Every row gives one point. To make a cloud, some directions were put in groups of two or more. Within a group, all points are equally far from the middle, so they leave a hole (a ring in 2 directions, a hollow ball in 3). The other directions are filled evenly. Then the cloud was stretched, turned, moved and blurred a little. How many holes are there, and how many directions does each take, smallest first?
In the rows, zero is written as 128.

Cloud:
[[116 152 226]
 [106 102 141]
 [187  87 166]
 [211 148 176]
 [105  92 112]
 [185 203 183]
 [207  73 145]
 [199 182 184]
 [ 85 140 163]
 [221 131 142]
 [147  70 137]
 [ 98 134 185]
 [ 76 169 159]
 [123 106 172]
 [205 155 135]
 [ 96 131 109]
 [ 80 152 179]
 [129  75 131]
 [125 131 204]
 [159 171 121]
 [167 114 193]]
Holes: 1 (2)

Cloud:
[[171  67 159 189]
 [146 127 130 115]
 [147 116 129  72]
 [177 177 127 158]
 [ 91 120 229  97]
 [175 198 147 172]
 [156  52 123 150]
 [ 69 144 209  55]
 [114  99 122 193]
 [129 167 136 165]
 [125  66 150 116]
 [190  92 171 148]
 [ 91 167  82  96]
 [ 39 128 145  68]
 [ 99 133  76 127]
 [100 101 142  95]
 [ 90  93 211  85]
 [101 193 182 144]
 [ 99 133 161 168]
 [162  85 160 106]
 [107 103 160  70]
 [ 98 106  69 126]
 [174 163 122 203]
 [148 180  85 177]
 [ 52 132 177  79]
 [ 69 181 149  28]
 [ 85 187 235  93]]
Holes: 0

Cloud, 46 rows:
[[ 99  73 174  71 188 117]
 [ 48 107  64 147  97 111]
 [174  47 168 132 183 135]
 [158  79 165 191 116  74]
 [114  85  61 105  58  95]
 [ 57  57 124 133  99 194]
 [185 143 176 147 108 110]
 [145  53 126  51 109 173]
 [169 168 113 151  88 105]
 [197  55 170 114 180 134]
 [ 88 129 102 139 148 201]
 [110 148 124 224 152  82]
 [ 97 124 190 102 101  82]
 [124 145  64 216 151 120]
 [137 131 213 100 144 155]
 [159 174 124 114 146  85]
 [136  44 103 116  60 176]
 [ 73 125 101 142 153 194]
 [ 96  62  93  87 111 194]
 [200 136  53 151 104 100]
 [131  43  97 132  55 173]
 [122 110 178  65 120 172]
 [ 64 111 186 169 168 178]
 [209 111 118 145  74 106]
 [136  48 164 197 120 135]
 [ 81  71  57 160  61 101]
 [148 139  65 216  77 122]
 [195  48 124  72 116 164]
 [209  68  99  69 152 116]
 [200 138 134 132 191  85]
 [127 149 166 111 206 102]
 [211 133 139 102 176 159]
 [ 52  54 136 175  78 105]
 [ 94 124  97 105 139 195]
 [162  64  55 153 137 175]
 [ 90 148  95 124  68 113]
 [110 144 145  93  95  81]
 [203  88 163 129 201 129]
 [ 57 129 123 162 186 133]
 [ 95 124 219 173 155 147]
 [155 136 189  90 154 170]
 [189 141 139 140 196  83]
 [ 76 130 201 197 132 126]
 [178  54  86 128 102 192]
 [161 166 113  92 165 121]
 [ 53  49 140 136 135 180]]
Holes: 3 (2, 2, 2)

Cloud, 52 rows:
[[ 88  74  81 134 108 182]
 [141  96 209 154 133  75]
 [119 109 116 141 192  77]
 [104 182 120 179 141 175]
 [128 119 109 177  74 130]
 [163 150 208 158 142 113]
 [120  65 207  98 127 137]
 [146  81 160 122 121  65]
 [146  89 164  88  59 119]
 [149 166 146 119 164 217]
 [146 157 166 123  97 224]
 [170 175 187 102  71 196]
 [177 196 183  98  84 166]
 [109 150  99 133 153  62]
 [129 163 104 181  89 139]
 [121 169 128 108 195 152]
 [ 82  31 172 137 165  91]
 [ 88 141 133 192 168 143]
 [ 38 189  94 115 122  95]
 [133 113 216  96 116 165]
 [157 174 153 127 129  80]
 [131  84 137 132  98 214]
 [125 161 121 126 186  84]
 [127  54 144 156 133 176]
 [ 63  57 220 153  56 126]
 [ 80  61 236 134  67 125]
 [ 86 175 180 122  53 154]
 [ 98 179 195 114  60 141]
 [168 200  68 106 159 121]
 [184  92 159 160  72 164]
 [ 30 116 141 105 172 129]
 [ 98 108  75 181 160 136]
 [ 59  34 130 127 166  95]
 [156 174 161 132 187 175]
 [122 159 201 141 142  69]
 [ 88  80  79 117 135 183]
 [103  84 195 161  62  71]
 [ 24  68  97 135 109 147]
 [ 75 120 116  69 130 111]
 [209 169 142 143  90 122]
 [128 172 118  81 176 139]
 [ 37 113 163 136 123 177]
 [207 198 187 102 125 163]
 [ 58 192 109 115  72 131]
 [  7 102 135 141  83 160]
 [105  43 134 132 176 102]
 [104 187 169  96  70 120]
 [128  91 178 113  39 142]
 [ 89 100 201  87 141 123]
 [100  96 100 127  55 173]
 [108 169 142 149 187 166]
 [155 189  83 104 194 138]]
Holes: 2 (2, 3)

Cloud (79 x 8):
[[229 123 137 143  98 114  87 110]
 [ 65 107 217 176 142 142 167 157]
 [ 80  71 185 202 155 133  98 162]
 [122  34 146 166  74 117 138 170]
 [122 141 203 167 178 164 213 150]
 [ 98 117 140 116 155 234 132 124]
 [236 137 147 170 137 141 182 185]
 [135 178 118 121 143 156 172 214]
 [175 119 151 110 210 195 119 134]
 [173  85 144 197 117  55 118 160]
 [179 110  85 223 140 157 105 122]
 [ 70  53 152 144 160 169  98 196]
 [169  40 121 174 127 142 188 118]
 [142 137 204 179 170 153 214 139]
 [206 129  93 104 123 143 141  98]
 [150 126 102 134 138 135 127 227]
 [171  27 126 131 156 166  88 140]
 [183 123 110 190  69  92 172 154]
 [176 186 164 217  83 145 102 130]
 [177 134 122 217  35 147 147 141]
 [115 154 187 160 146 249 138 147]
 [185  94 229 186 100 153 129 157]
 [153  64 204 188 118 134 106  98]
 [ 78 157 119 205  77 165 164 161]
 [137 149 188 157 119  73 121 147]
 [133  98 137 196  42 103 155 165]
 [157 143 115 141 203 211 137 153]
 [145  98 210  99 112 139 133 130]
 [106 102 231 165 103 128 144 144]
 [105 120 195 164 189 163 170 104]
 [141  28 153 171  87 128 133 180]
 [107 182 141 125 157 169  86 125]
 [159 125 159  98 115  79 162 135]
 [132 123 195 128 172 171 218 144]
 [175 217 156 131 124 190 142 163]
 [ 62 109 192 151 147 195 127 215]
 [146 125 132 228  95 103  91 181]
 [180 121 109 215  80  97 139 179]
 [152 201 127 145 174 199 136 165]
 [123  96 185 206 102 136 194  99]
 [196 117 208 157 126 177 182 199]
 [108 145 172 165 208 161 185 132]
 [103  99 217 175 162 155 104 132]
 [127  85 127 210 120 218 111 135]
 [189 106  96 178 114 120 128 206]
 [119  82 112 204 112 203 153 117]
 [125  44 115 107 192 176 129 125]
 [157 157 138  82 128 195 144 109]
 [211  89 126 159 158 114 198 152]
 [192  90  75 174 127 119  80  96]
 [144 109 172 236 101 170 190 102]
 [118 127 149 243 144 115 164 171]
 [ 58  94 185 208 136 145 169 169]
 [ 85 173 168 173 110 138  85 180]
 [175 105 183 232 136 164  92 113]
 [ 64 104 145 163 103 126  86 102]
 [213 197 154 193 107 140 169 110]
 [142  56 120 185 100 192  97 105]
 [ 63 147 118  98 145 171 171 133]
 [ 91 134 152 171 118 244 120 163]
 [ 74 107 112 142 109 141  58 151]
 [203  98 129 145  76 108  80 105]
 [167 133 146 208  54 148 182  90]
 [ 74 105 158 194 174 136 117 211]
 [106 112 141 131 192 144 134 232]
 [187  95 101 146  97 112  77 175]
 [163  78 210 191 103 117 186 159]
 [149 149 131  82 129 184 174 109]
 [162 141 142 245 126 105 173 146]
 [ 76 166 131 174 109 210 154 120]
 [ 66 105 120 140 106 146  62 156]
 [153  67 178 109  91 106 160 136]
 [152  57 120 216 156 130 137  86]
 [186 139 153 167 153  92 133  74]
 [213 171 164 202  58 131 127 145]
 [169  78 148 147  97 196 154 204]
 [ 99 159 111 127 166 137 167 213]
 [179 114 131 212  39 167 165 125]
 [109 113  90 151 100 203 163 138]]
Holes: 3 (2, 3, 3)

Cloud:
[[137 108 154  47 192 172 119 158  73]
 [113  35 189  95 152 160  93 155 118]
 [140 168 116 145  96 104 157 146  28]
 [ 39  98 163  95 108 171  73 148  58]
 [150 128 209 123 109 176 164  60 163]
 [157 112 140 115 120 203  69 218 106]
 [183 137 183 159 138  44 132 163  76]
 [153 177  86 130 163 110 201  66 117]
 [143 122 124 101 175  97  91 138 173]
 [154 157 148 132  95  56 126 209  44]
 [ 81 170  58  85  67 114  92 150  79]
 [189 175 164 115 104 190 108 189  92]
 [159 189  70 153 141 129 152 200  55]
 [ 79 121 144  76 214  92 131 132 130]
 [179 152 183  81 109 160 163  81 117]
 [142 152  64 109 161 106 118 212  36]
 [ 93  49 205 198 132 132 111 110  53]
 [ 36 172 179 115  94 141 125 130 126]
 [ 52  96 172  91 125 190  67 168  71]
 [139 167 228 122  84 149 168 114 131]
 [143 145 208  67 113  75  71 122 108]
 [113 204 137 175  55 139 174 160  90]
 [179  95  81  47 123 110 155 131 125]
 [ 87 158 196 158 164  88  74 192  29]
 [ 38 105 134 149  93 103 132 119 142]
 [144 127  98  38 193  56 157 147  82]
 [ 82 119 178 192 172 166  90 145 131]
 [194 132 166 203 195 143  69 156  95]
 [ 48 116 116 185 104  84 105 112  71]
 [ 90  75 178  53 110 133  65 143  92]
 [134  78 182 106 115 132  55 210 119]
 [110 168 118 150 137 192 181  86  81]
 [162 221 158 146 167 170 139 162  96]
 [ 79 126 209 118 162  61  76  63 136]
 [ 85 211  87 123 115 157 161 180  51]
 [103 143  89  79 129  89 101 196  20]
 [ 96 211 129  62  75 119 110 188  98]
 [127  77 228 215 124 129  93  91  82]
 [ 68  88 134 149  62  62 106 169  55]
 [175 140 176 127 209 165 139  49 154]
 [ 62 151 144  68 124 147 109 130 177]
 [121 178 131 136 118 225 121 173  39]
 [101 140 175 105 125 216 103 176 126]
 [ 87  63 135  59 113 152  51 121 150]
 [ 76  78  71 167 141 191  92 172  93]
 [ 66 113 226  79 137 101  64  76 127]
 [184 108 168 107 126 125 115  97 203]
 [133 121  92 103  67 181 123  86 164]
 [140  63 194 144 126  70 154 207  93]
 [173 104 121 151 121 113 126 214 140]
 [163 117  55 137 112 162  96 153 109]
 [115 123  63  50  96 116 157 161 162]
 [151 135 176  88  66  96  73 170 134]
 [ 40 133 112 122  89 129 111 168 130]
 [ 72  78 186 113 180 132  68  41 140]
 [125  69 148  66 109 132 189 126 103]
 [129 164 113 120  95 144 184 236  55]
 [143 148 102  63  75 108 118 124  75]
 [175  63 203 141 192 119  77 174  93]
 [187 175 200 118 133 145 163  44 169]
 [ 94 120  92  81 163 162 161 209  48]
 [156  93 161 186 152 171 100  71 164]
 [131 150  77 107  82 154 205 103 147]
 [ 88 124 108 122 220 148 133 144  32]
 [154  79 109  92 193 135 196  90 129]
 [130 152 174 125  85 212 120 175 140]
 [118 193 105  50 164 100  71 160 125]
 [109 160 126  65  71 201 111 165  77]
 [145  88 106  23 168  95 169 145  91]
 [ 90 149  79  92  47 112 112 202  63]
 [102 133 114 203 137  95 155  80  87]
 [177 127 142 108 115  79 105 114 190]
 [149 158  90 107  63 126 167 199 125]
 [132 135 135  20 216 181 119 121 104]
 [105 233 147  58 162 142  85 159  90]
 [157  57 107  98  84 122  88 160 111]
 [102  68 173 146 204 164 146  81  95]
 [152 123 173 197 135 210 122 149 151]
 [128  17 134 150  93  78 152 166  94]
 [121 184 114 174 108 205  85 134  59]
 [139  73 148 118 113 208 105 162 152]
 [142  90 193 194 103  59 134 110 147]
 [ 57  53 146 147  50 145 103 156  78]
 [ 96 177 191 122  79 206  90 166  63]
 [191 156 141  47 174 122  70 121 143]
 [114  80  79  93  66 159 153 145 146]
 [ 73 122 159  58 173 188  64 131 135]
 [150 161 223  80 170 146 149  78  90]
 [171 124 194 179 218 184 119 150  69]
 [191  97 168 105 147 115 117  53 152]
 [127  96 169 110 131 104  26 134  71]
 [100  73 102  87 215 159  86 128 102]
 [144 136 191  89 100 171 134 153  59]
 [131 154 132 153 164 165 124 165 148]
 [140 101 179 139 137 186 133  69 191]
 [ 42 100 130  70 157  90 134 166  50]
 [ 96 139 160 145 130 118 218  87 146]]
Holes: 2 (2, 6)
